Each row of a before or after table is a point. One or more steps were done to the points. Then noise was added and the rows were shuffled. The steps act on how far a point lies along the listed directions, d1 being the first. Write out the steps. A step turns or swaps two directions, mirrors them in a line or flattens them onto one, adds a multiple of one to another, or multiplies one. Angles are multiples of 10 degrees, from the lower direction toward the higher: turns from -170 to 170, lines from 10 to 170 but not 90. Use the fewest steps. Two steps may share a direction if one is a turn and the other turns, adds or multiplies; they go together, in the order done. Otherwise the lowest direction goes first.
In the rows, zero is written as 128.

Directions:
(1): [183 104]
(2): [104  73]
Before (11 x 2)
[[ 92 155]
 [149 161]
 [ 85 185]
 [172 160]
 [110 124]
 [131 219]
 [111 186]
 [130  79]
 [108 156]
 [ 41  86]
 [181 152]]
After (11 x 2)
[[217 159]
 [ 74 113]
 [135 170]
 [160  94]
 [121 153]
 [ 79 122]
 [ 88 136]
 [144 138]
 [ 65 193]
 [104 183]
 [120 196]]
Steps: swap d1 and d2

Directions:
(1): [164  59 152 154]
(2): [123 140  89 203]
(3): [ 61  81 104 119]
(4): [167 113  60  98]
Before (10 x 4)
[[151 114  94 159]
 [124 142 119  98]
 [170 128 128 114]
 [135 151 116 115]
 [116 161 145 144]
 [138  89 108 100]
 [123 148 134 183]
 [116 146 131 122]
 [151 152 138 112]
 [137 106 135 164]]
After (10 x 4)
[[127 143 163  73]
 [126 148 100 247]
 [110 117 180 103]
 [131 113  94 194]
 [123 132 120 111]
 [102 128  86 147]
 [114 141 143 121]
 [162 133 186  83]
 [102 116 163  89]
 [100 131  45 246]]
Steps: multiply d1 by 0.7; multiply d2 by 3; turn d3 and d4 by 140 degrees

Directions:
(1): [154  98  59 112 148 114 184  62 170]
(2): [209 152 112 159 113 214 112 119 124]
Before (13 x 9)
[[211 120 100 144 116 203 120 115 110]
 [207 132 101 156 127 206 134 104 128]
 [170 127  95 121 148 146 159  71 155]
 [166  88  41  80 154 104 200  50 206]
 [ 96 106 113 108 108  88 155 117 151]
 [203 117   7 133 147 126 202  27 176]
 [169 128  91 110 132 102 134 119 140]
 [ 76 121 146 104 119 123 141 132 108]
 [ 84  98 111 124 135 112 160 117 146]
 [160 137 118 141 125 168 122 139 117]
 [184 136 114 143 106 231 136  95 142]
 [136  83  16 104 157 107 216  30 210]
 [222 130  42 131 155 189 178  52 172]]
After (13 x 9)
[[ 84  95 108 122 148 109 165 110 151]
 [166  89  46  80 150 106 196  48 198]
 [198 117  18 134 143 129 196  33 173]
 [166 130 105 125 149 153 152  84 147]
 [160 150 131 150 125 177 113 145 111]
 [171 140 130 144  99 243 127 115 127]
 [137  85  12 109 161 105 211  27 213]
 [206 139 123 162 124 210 128 119 113]
 [204 129 115 152 106 214 105 137 101]
 [168 129  98 113 138 106 132 120 146]
 [101  97 110 115 110  89 164 111 160]
 [ 80 122 142 111 121 115 148 125 116]
 [218 137  61 134 152 194 172  64 160]]
Steps: add -0.3 times d2 to d1
